Rows are points. Before rounding, the points of a table are all equally far from one centre. They may lie mostly on one side of it. Write the centre, to within rounding.

Points:
[[-27  35 -40]
 [  4 -50 -89]
 [-64   4 -21]
 [-52 -57  -8]
 [-68 -26 -13]
 [  4 -26 -95]
 [-14   4  15]]
Centre: [-14 -23 -38]

Points, 11 rows:
[[ 11  12  52  74 -25 -33 -17  22]
 [-89  27 -53  88  13 -60  18 -69]
 [ -1  54  16  30 -66  25 -22  23]
 [-32  95 -59  64  31  37  20  22]
 [ 14   2 -35  25  43  19 -20  74]
 [ 37 -17  26 -27  -4  35   4 -10]
 [ 33 -30 -46  35  28  20  83 -53]
 [ -2  72  44  53 -35  22 -19   2]
 [-24 -39  -7  86  51  36 -50  35]
 [-78 -85  19  35   6  29  47 -37]
 [ 18  -3   4  64 -47  19 -30  53]]
Centre: [-35   3 -23  41   5   5  10 -18]

Points:
[[  1  27  -4  46 -18 -19  12  22 -75  20  10 -53]
 [-22  30  -3  19  13   4 -25 -64 -12  15 -33 -39]
 [  7  73 -41 -25 -28  46  16   6 -23 -22  50 -24]
 [  0  95 -37  -1 -35  28 -37  10   6  15  -1 -40]
 [ -9   6  36  40 -19 -18  15 -32 -42  58  22  -5]
 [  2  44  -6 -12 -36  51  17 -17 -22  77  42   9]
 [-34  62  -1 -13 -33 -16  19 -74 -13 -11  15 -39]
 [  3  50  -4  16   5  47 -18  -7 -52  18  33 -58]
 [-14  29  21 -25 -57  46 -40 -36 -50  27  16  -3]
 [ 33  59  16  49 -35   5 -14 -26  -9  17  25 -16]
 [ 24  34 -36  -3 -13  25  47 -58 -21  12 -33  -2]
 [-38  19 -30 -24 -17   1 -14 -76 -23   6  17 -18]
 [-13  57  23  28   0 -32 -39   0  -7  21  47 -36]
 [-27  40   4  -1 -59  36  -7 -43 -63  16  14  23]
 [ 20   9  24  47  -7 -42 -19  18  22   0  18 -19]
 [  4   0  14  -3 -32  24 -41   9 -24  28  68  -3]
 [ 28  31 -50  -1 -26  -7 -11  10   3   4  61   6]
 [-20  50  39  32 -27 -11   1  11 -60   1   8 -77]
 [ -2  69  24 -40 -49 -25   8  23 -76  50   4 -12]]
Centre: [-19  27   5 -15 -20   6  15  14  -8  11  -5 -14]

Points, 25 rows:
[[-48  17 -34 -24  56 -23  51  42 -21 -19 -90 -15  20  13 -23   8  15  73
   59  32]
 [-10  43   2 -64  52   2  23  61 -40 -10 -17 -44  33 -62 -17 -10  38   3
   45  26]
 [ -4  36 -52 -48  64  -1  22  51 -29  -8 -20 -11   1 -35 -62  13  39  38
   21  39]
 [-15  19  21  25  50  30   7  55 -43 -36 -54 -42 -47  -1 -21 -26  43  65
   61  28]
 [-25 -14  -4 -41  28   1  17  31 -35 -26 -43 -19  -6  -7 -28  -7  10  87
   80  63]
 [-63  10 -41   9  63  25   4  22  -6 -51 -32 -39 -23 -34 -35 -16  25  49
   40  20]
 [-44  58  -4   7  95 -22   9  36 -33 -12 -26 -25  -1 -31 -69  18  -8  31
   28  44]
 [ -6 -14 -13  -1  45 -12  35  54 -35 -25   1  14   2 -25 -19 -15  28  54
   75  41]
 [-24  26 -16  19  55 -38  -4  27   0 -34 -26 -13  35 -46 -27 -23   4  80
   47  58]
 [-24  18 -20 -37  41   1   0  37 -68 -21  -8 -28  -6 -17 -69  23  34  66
   49  16]
 [-54  37 -28  23  78 -47 -15  32 -30   3 -32 -50   1 -52  32 -27  42  36
   22  44]
 [-54  17 -49 -30  56   9  11  13 -24  -1 -67 -35  23 -61 -37   3  18  64
   65  23]
 [-28  19 -59  -9  39   5  -6  31 -10   7 -48  -3  19 -45 -62  31 -14  44
   50  48]
 [-12  36 -14 -15  78 -17  22  27  21 -22 -22   4  17 -53 -26  11  25  60
   38  69]
 [ -8  41 -32  -1  91 -24   3  25 -36   0 -60 -37  37 -14 -64 -15 -13  31
   51  88]
 [-34   0 -10  -6  82 -19   9  42 -18   7 -37  13 -26 -27  -4  -4  29  81
    9  42]
 [-15  42 -28 -29  86 -15   6  39 -23 -39 -51 -31  -8 -51 -32  29  28  87
   54  44]
 [-58  15 -45 -44  50  -8  20  52  -3 -37 -38   0   8  -2 -21  -4  45  35
   39  54]
 [ 12  16 -25   4  75   6  33  15 -18 -10  -7 -43  25 -33 -15 -51  30  53
   90  60]
 [-11  -3   1  12  65  50  49  28 -37 -37 -38 -16 -16 -37 -13  40  31  16
   60  -3]
 [-48  16   8   1  50  12  35  34   1   9 -18   3 -29  21 -12   1 -20  18
   69  70]
 [-27  17 -51 -14  79  17 -20  43 -45  -2 -39 -17 -20 -21 -60  10  41  56
   19  39]
 [-19  17  -4  18  58  33  21  29  13  -7 -40 -34   9 -16 -40   1 -16  66
   65  71]
 [ 30  15 -11 -32  37 -10   5  45 -42 -22   4  12  46 -28 -16 -12  39  49
   50  58]
 [  3  15  -8   0  69 -23   1  72 -40  19  -9   1 -14 -28 -53  24  52  35
   36  42]]
Centre: [ 10  26 -10 -11  48 -22  -7   3 -20  -8 -52 -33  -6   0  -3  -1  12  11
  48  14]
